Each row is a point. The points of each table are mixes of a few directions, plus a little noise. How many directions does each table use, and how many do they share? Where both have some left over, give the other angles between the two spaces (their principal angles), to ten degrees, smallest first.

First (7 x 2)
[[ 0.1  0.1]
 [ 5.9  6.6]
 [-3.8 -4.1]
 [ 3.7  4.3]
 [ 0.2  0.2]
 [-5.0 -5.8]
 [-1.0 -1.3]]
Second (7 x 2)
[[-0.8 -4.0]
 [ 1.3  6.5]
 [ 0.5  1.9]
 [-1.4 -6.5]
 [ 0.9  3.8]
 [-1.6 -7.2]
 [ 1.1  5.5]]
Directions: first 1, second 1, shared 0; angles 30

First (7 x 4)
[[ 3.4  1.0  7.1 -1.7]
 [-4.4 -0.3 -3.8  1.1]
 [-2.8 -1.3  2.9  2.4]
 [ 6.7 -2.3  4.4  1.3]
 [ 0.9 -1.1 -5.9  0.9]
 [-7.2  2.0 -8.9 -1.1]
 [ 3.5  1.6  4.5 -2.8]]
Second (8 x 4)
[[  4.7  -6.8   5.6 -12.4]
 [  2.4  -3.2   2.6  -5.8]
 [ -1.5   2.2  -1.8   4.0]
 [ -0.3   0.6  -0.5   0.9]
 [ -2.9   3.9  -3.4   7.0]
 [ -1.6   2.2  -1.7   3.9]
 [  0.4  -0.7   0.6  -1.2]
 [ -1.3   1.8  -1.6   3.4]]
Directions: first 3, second 1, shared 0; angles 50

First (8 x 9)
[[-0.4  5.7 -1.1  1.1  6.0 -5.9  6.4 -5.5 -2.1]
 [-3.2  3.8  0.2  0.6  6.2  1.3 -4.7 -1.6  5.6]
 [-0.8 -3.2 -1.8 -3.6 -6.0  3.5  1.9  5.5 -6.1]
 [ 1.8  3.1  1.5  0.3  6.3 -2.9  0.6 -5.4  2.2]
 [ 3.3 -0.5  3.9 -0.6  3.3  1.9 -5.8 -2.5  4.5]
 [-1.9 -0.9 -2.4 -3.3 -6.6  3.5  3.5  6.5 -9.9]
 [ 0.2 -4.7 -1.2  0.1 -0.9 -1.1 -0.2 -0.3  5.8]
 [ 1.0 -3.4  0.8  5.3 -8.5 -0.2 -1.8  3.4  0.1]]
Second (10 x 9)
[[ -0.1  -0.5   0.2  -1.7   0.3  -1.2   2.5  -0.3   1.0]
 [  1.7   2.4   1.2   1.0   3.4   2.2  -4.8  -1.9  -1.5]
 [  1.7   1.5   2.1  -3.9   5.3  -0.9   1.5  -3.3   1.4]
 [ -7.2  -9.9  -5.6  -1.4 -15.7  -7.7  16.8   9.1   4.6]
 [  1.2   2.1   0.5   2.5   1.9   2.8  -5.8  -0.9  -2.2]
 [ -1.1  -1.4  -0.9   0.4  -2.7  -0.8   1.8   1.6   0.3]
 [ -1.1  -1.1  -1.2   1.7  -3.0   0.2  -0.1   1.8  -0.4]
 [  0.5   1.2  -0.2   2.8   0.0   2.2  -4.5   0.1  -2.0]
 [  1.4   2.2   0.9   1.3   2.8   2.1  -4.6  -1.6  -1.5]
 [  3.0   3.5   3.0  -2.8   7.7   1.0  -2.7  -4.7   0.1]]
Directions: first 5, second 2, shared 1; angles 30
